Rows are points. Each copy is the shape, with its points in the same order, stretched, turned, moved and blurred by noise. Say if it was mirrored as well.

Shape:
[[ 47  13]
 [ -7  -3]
 [ -9  -4]
 [-24  -9]
 [ 18 -12]
 [-29 -28]]
Copy 1:
[[ 60 -23]
 [ -4  -7]
 [ -8  -7]
 [-22  -4]
 [ 15 -29]
 [-45 -24]]
Copy 1 is: only turned
Copy 2, 6 rows:
[[ 19 -31]
 [ -7  10]
 [ -9  13]
 [-17  25]
 [-10 -12]
 [-34  24]]
Copy 2 is: only turned
Copy 3 (6 x 2):
[[ 38  -8]
 [-13  -1]
 [-14  -3]
 [-24  -1]
 [  0 -19]
 [-43  -8]]
Copy 3 is: only turned
Copy 4, 6 rows:
[[ 40  33]
 [ -1   2]
 [ -1   1]
 [-11  -8]
 [ 21   0]
 [-10 -28]]
Copy 4 is: only turned

Shape, 10 rows:
[[-19  10  25 -14]
 [ -6   8  36  10]
 [ 15 -32  12 -41]
 [-12  -2  -8 -15]
 [ -3  36 -47  -7]
 [-21  -4 -18 -19]
 [  8 -36   5   6]
 [ -1  20   4  10]
 [-28  49 -33 -22]
 [ -7 -10 -29   6]]
Copy 1, 10 rows:
[[-15  -6  29 -12]
 [ 11   2  32 -21]
 [  0 -52 -24 -15]
 [-13   1  -3   0]
 [-29  33 -25  -5]
 [-19   4  -1  15]
 [ 26 -20 -10   2]
 [  0  19   9 -16]
 [-50  34   6   3]
 [  6  18 -15  18]]
Copy 1 is: only turned
Copy 2 (10 x 4):
[[ -7   5 -12 -33]
 [  4  20  -1 -38]
 [ 41 -33   3  -5]
 [-14  -8  -5   0]
 [-39  21 -31  20]
 [-24 -11  -5   4]
 [ 24 -12  31  -3]
 [-16  24  -9 -14]
 [-60  18 -49   4]
 [-16  -2  15  23]]
Copy 2 is: only turned
Copy 3, 10 rows:
[[ 22  -5  20  -3]
 [ -8 -12  15  -2]
 [ 36 -24  -1  37]
 [ 27  17  10  11]
 [ 32  60 -15 -20]
 [ 36  29  11  10]
 [ -6   6   4  38]
 [  2  19   2 -11]
 [ 52  48   5 -34]
 [ 11  44   1  16]]
Copy 3 is: mirrored

Shape, 12 rows:
[[-32  24  -9   8  -3  18 -27 -35]
 [  8 -11 -18 -32   6   6  -2   3]
 [-35  -1 -20  14   2  -7  -6   1]
 [  1  12   5 -32  30  -3   4   6]
 [-11  19  -6  18  -8  -1  21  -5]
 [-35 -26  13 -10   7 -25  11 -15]
 [-21 -33  -2   2  15 -19  23   6]
 [-13  -6  -2 -38   3   2   5  20]
 [-17   5  -3  10  -4 -28  -1 -11]
 [ -2  23 -14 -60   8   1   0  -9]
 [  5   7  -1 -29  -6   4  -8  11]
 [ -9  11  -3  -2 -17 -27  -6  -8]]
Copy 1 (12 x 8):
[[ -1  11 -47   3 -15  23  15 -20]
 [ -7 -26  14   4  30  15  14  12]
 [ -2   0 -15  21 -36   6  13  14]
 [  3  -1 -12  -8  31   1   7  34]
 [  0  18 -21  30 -22 -10 -14   0]
 [-23  28  13  -8 -21  -8  19  22]
 [ -5  18  30  16 -20 -11  17  31]
 [-22 -22   9   2  14  18  -2  38]
 [ -6  13 -17  -3 -29 -18   0  -1]
 [-29 -23 -23  -7  47   8  10  18]
 [-10 -24  -3  -6  18  14 -11  12]
 [-17  -3 -18  -7 -21 -14  -9  -8]]
Copy 1 is: mirrored
Copy 2:
[[-15   4  14  19  15  36 -46   0]
 [ 13 -14 -35  -9  20  -4  -6   3]
 [  0  -7  25  13  18  -2 -13  26]
 [  8  14 -34 -12   2  13   4  18]
 [-22  -5  13   3 -29  -6  -7  16]
 [ -8 -10  22   0  27  22  28  24]
 [  1  -6  14   7  12 -11  36  21]
 [ 28 -10 -18 -13   9  10   0  18]
 [-26  -2  27 -10   7  -2  -2  16]
 [  2 -17 -60 -21  11  25 -25  22]
 [ 15  -4 -19 -19   6   6 -19   2]
 [-28  -5  19 -22   2   1 -12  11]]
Copy 2 is: only turned
Copy 3 (12 x 8):
[[-24  -2   3  26 -10   0 -22 -33]
 [ 29  26 -15  -3 -17   1  16   0]
 [ -5 -30   2   9 -25   4 -13   3]
 [ 27  22 -20 -20   6  -7   8 -15]
 [ -4 -10  -8  13  10   6 -16  18]
 [ -8 -17 -18  -3  -2  17  32   5]
 [ 18 -28 -11  -7  -3  22  18  16]
 [ 14  28 -30 -19 -18   4  17  11]
 [-11 -20   0   5  -5  -9   9  10]
 [ 16  43 -41  -4  -7 -20  19 -15]
 [ 10  37 -14 -12 -15  -8  14   8]
 [-13   3  -8   5  -9 -20  17  16]]
Copy 3 is: only turned
